Every row gives one point. Two turns around zero, p and q, are shown by what they do to some points. Where does a point land after both, in the order given? Backwards means that the second turn is done in reverse. Each puzzle has new turns, and all numbers are rounded.
(in the rows, 128 means zero)

Turn p:
[ 97 107  98] -> [ 96  93 118]
[127 165 118] -> [114 159 110]
[133 145 174] -> [142 160 163]
[155 137 144] -> [155 146 130]
[128  86 107] -> [133  82 120]
Turn q:
[101 104 135] -> [115  99 147]
[166 147  98] -> [142 152  84]
[162 122 135] -> [162 132 118]
[ 84 139 143] -> [ 94 129 162]
Where do these land?
p, then q: [ 83 132 112] -> [ 91 108 151]
p, then q: [ 89 134 132] -> [105 122 159]
q, then p backwards: [130 134 123] -> [129 135 124]
q, then p: [124 108 115] -> [127 104 126]
q, then p backwards: [172 128 179] -> [177 121 174]
p, then q: [170 133 107] -> [137 136  82]

Turn p:
[153 143 110 150 160 105] -> [138 152 122 156 155  97]
[110 107 111 155  91 165] -> [127 149 110 127  79 165]
[158 156 148 121 151 130] -> [152 122 150 141 165 126]
[143 119 165 142 152 110] -> [128 112 160 159 131 105]
[134 121 123  81 104 109] -> [136 107 124  79 127 110]
[155 128 112 126 178 126] -> [147 119 106 161 160 106]
[ 89 136 130  98  61 125] -> [104 131 139  57 104 152]
[ 82 114 125 150 128 153] -> [ 92 130 113 144 105 161]
Turn q:
[109 130 126 121 163 126] -> [121 150 105 144 145 136]
[124 165 115  94 147 144] -> [144 173 117 119 119 155]
[165 123 159 133 152 159] -> [144 129 164 125 173 147]
[ 98 125  94 120 120 146] -> [127 123 105 144  96 154]
[154 142  99 131 165 142] -> [176 146 121 146 143 138]
[103 135 136 111 116 125] -> [103 138 121 117 112 134]
[160  80 165 143  78  85] -> [106  65 149  87 142  78]
[112 123 131 171  82  99] -> [103  98 144 141  95  83]
Where do these land?
p, then q: [123  94 114  92 141  92] -> [121 106  74 116 125 105]
q, then p: [101 132 146 151 124 148] -> [102 135 147 142 113 151]
q, then p backwards: [129 116 103 127  81 154] -> [125  90 155 115 105 155]
q, then p: [122 136 153 117 157 103] -> [105 134 120 130 168 122]
q, then p backwards: [111 132 154 162 106 107] -> [112 112 151 141 138  86]
q, then p: [ 95 130  83 127 110 133] -> [139 163 114 108  91 141]
p, then q: [140 134 111 155 126 136] -> [147 142 147 136 114 119]
q, then p: [207 112 174 113 182 150] -> [158  66 132 184 193 118]
q, then p: [124 165 115 107 125 130] -> [145 146 139 100 143 143]

Turn p:
[145 109 107 166 122 134 221 141] -> [138  93  94 126 133 147 200  70]
[ 45 146 141 155 112 142 102 135] -> [ 83 128 108 175 182 130  87 140]
[133 105 134 115 101 102  98 135] -> [133 137 103 132  97 114 113 160]
[147 117 143 134 137 145 108 108] -> [130 121 158 140 108 110 119 124]
[137 125 155 136 140 125 113 153] -> [135 110 135 128 136 101 132 154]
[140 116 108  77 154  96 120 105] -> [150 154 128  74 103 128  98 121]
[143 183 111 153 161 128 118  99] -> [147 172 175 136 160 125 137 106]
[ 98 137 142 129 109 143 125 155] -> [102 113 116 142 149 140 125 153]
[147 130 164 123 110 117 146 101] -> [ 97 140 133 119 101 103 153 121]
[146 113  75  91 135 148 131 148] -> [166 113 130 104 110 182 118 131]
Turn q:
[118 113 109 160 129 116 141 117] -> [108 120 132 138 106 117 159 135]
[ 77 148 116 151 111 120 114 150] -> [ 88 126 125 178 118 136 112 115]
[147 123  96 103 126 133 124 133] -> [122 138 101  98 121 128 116 140]
[ 76 111 159 156 119 114 118 122] -> [115  94 148 182 145 120 138 130]
[127 131 142 120 125 123  55 142] -> [152 100  85 152 139 122  93 102]
[165 117 110  93 206 161 126 136] -> [185 161  83  99 128 168 148 161]
[142 143 117 115 138  98 145  97] -> [126 161 126 112 139  96 149 124]
[137 136 129 144 110  98 156 147] -> [120 142 159 132  99 103 117 130]
[143 105 171  89 111 112 161 108] -> [146 124 169  99 168  98 120 154]
[149 154 132 148 105 206 140 129] -> [122 115 153  90 116 193 126  88]
Where do these land?
q, then p: [114  93 114 169 117 145 114 163] -> [122  94  94 173 103 140 123 132]
p, then q: [101 142 135 116 136  90 121 123] -> [127 163  96 144 135 124 117 121]
p, then q: [172 116 106  84 110 119 161 113] -> [ 94 130 150  74 154 138  98 124]
q, then p: [141 170 143 115 124 118 116 146] -> [132 165 161 141 122 116 119 133]
p, then q: [152 133 133 127 120 125  74 111] -> [141 120 146 145 110 113  93  92]
q, then p: [135 117 163 162 157 110 131 123] -> [132 122 124 132 109 101 177 116]
p, then q: [ 98 101 139 135 114 148 128 162] -> [119  99 105 141 103 138 139 161]
q, then p: [148 132 125 193 155 100  97 121] -> [128 155  97 151  91 128 172  88]
q, then p: [111 106  96  96 153 170 167 122] -> [119  85 140 105 165 177 132 148]
p, then q: [108 168 128  83  93 153 169  96] -> [ 88 135 143 145 183 186 127 124]

Turn p:
[132  64 102 156 123 112 161 182 128 163 135] -> [141 112 113 105  96  79 131 171 157  94 179]
[132 117 152 120 140 110  99 133 118  93 126] -> [107 113 140 124 147 116 102 100 112 112 118]
[104 125 124 122 181 105 112 103 110 134 141] -> [120 106  84 108 139 118 111 113 103 161 119]
[131 119 130 100  90 150 123  60 163  89 100] -> [ 89 128 175 112 160 174 173 142 118 131  89]
[150 141 123 138 150 149 135 127  98 110 154] -> [111 137  90 147 129 151 114 108 138 113 138]
[ 98 137 102 131 120  89 125 128 124 108 148] -> [118 115 114 135 105  95 156 107 108 130 110]
[160 119 127 151 105 120 123 149 131 181 147] -> [146 136 143 111  87 122 119 125 167 137 168]
[ 92 150 169 144  99 155 131  94 135 122 107] -> [138 116 166 160 141 170 145 138  89 148 132]
[125 114 106 116 114 132 130 178  93 176 129] -> [172 158 112 100  93 109 118 137 125 103 155]
[161 125 139 104 134 132 168 183 138 166 161] -> [133 187 119 135 123  91 105 149 165 128 169]
[136 181 147 124 125 136 131  74 143  91  66] -> [144 116 157 155 191 175 156 109 129 144  81]
[116 144 116 130 153 146  97 126 155 104 124] -> [117 114 125 143 124 139 105 137 126 134  78]
Turn q:
[104  99  99 141 112 156 118 109 144 106 108] -> [142 119  73 128 124 109 114 115 133 153 108]
[121 124 142 130 155 128 170 128 104 142 130] -> [148 103 146 148 120 146 158 139 109 123 133]
[106  91 177 110 127  98 115 127 161 147  72] -> [120 124 162 122 119  94  99 139  76 150  68]
[129 165 130 119 132 142 137 142 151 148 161] -> [112 128 148 132 127 155 127 156 168 136 140]
[ 89 190 113 144 121 112  99 123  86 152 112] -> [ 87 135 128 164  87 125 141 100 157  76 109]
[170 140 101  96 143  90 125 142 160 102 108] -> [105 164 130  59 114 133 140 135 110 140 139]
[153 121 131  92 128 103  83 102  82 102 170] -> [141 155 143 118 123 136  86  79 113  97 184]
[190 114 112 128 108 143 156 129 143 141 135] -> [128 151 119 125 161 114 152 157 122 160 170]
[114 114 121 171 184 138 134 115 142 127 134] -> [116  82  99 132 143 173 134 125 108 134 115]
[144 115 138  98 133 134 153 164  82 167 148] -> [156 126 157 150 122 122 138 175 115  92 167]
[ 95 119 147 160  74 130  78 137 127 104 126] -> [131 126 119 131 157  84  90  92 162 107  89]
[ 93 113  98 158 102 135 153 103 109 113 142] -> [148  89  97 145 121 106 146  94 151 137 138]
[155 160 154 116 145 155 142 143 174 114 117] -> [129 162 143 110 145 168 138 159 141 159 103]
Where do these land?
p, then q: [126 120 108 164 155 100 132 153  68  92 116] -> [142 114  79  90 130 122 128  78 101 143 164]
q, then p: [115 119  92 141 150 142 136 109 136 125 139] -> [120 131 112 104  98 137 144 155 134 117 130]
p, then q: [110  90 114 146 102 118 133 175 159 131 136] -> [140 118 166  86 150  85 127 118 142 114 121]
p, then q: [154 116 127 111 108 144 117 115 116 123 108] -> [156 150 133 127 119 156 120 130 133 142 116]
q, then p: [122 145  96  90 108 131 107 104 147 154 157] -> [121 134 159 133  66 119 128 127 115 158 120]
p, then q: [181 128 168 106 114 123 157 157 152 135 141] -> [ 90 114 171 113 140 173 111 117 158 136 109]
q, then p backwards: [ 95 155 122 121 162 154 117 137 136 143 113] -> [126 136  94 144 132 174 111 127 145 116 137]
p, then q: [170 143 117 123 141 141  53  70 142 154 158] -> [119 160 114 188  87 109  75 158 137 171 103]
q, then p: [102  85 154  90 110 100 135 111 125  93 116] -> [130 138 159  77 150 140 130  76 138 136 148]
q, then p: [153 161 133 140 135  94 132  93 112  99  91] -> [140 141 110 144 161 164 174 121 104 154 137]
q, then p: [102 129 130 177 122 140 148 172 109  94 140] -> [ 96 114 121 119 176 115 133 161 167 107 109]
q, then p: [108 145 176 129 129 149 169 140 136 192 121] -> [163  92 158 163 132 112  97 154 139 108 178]
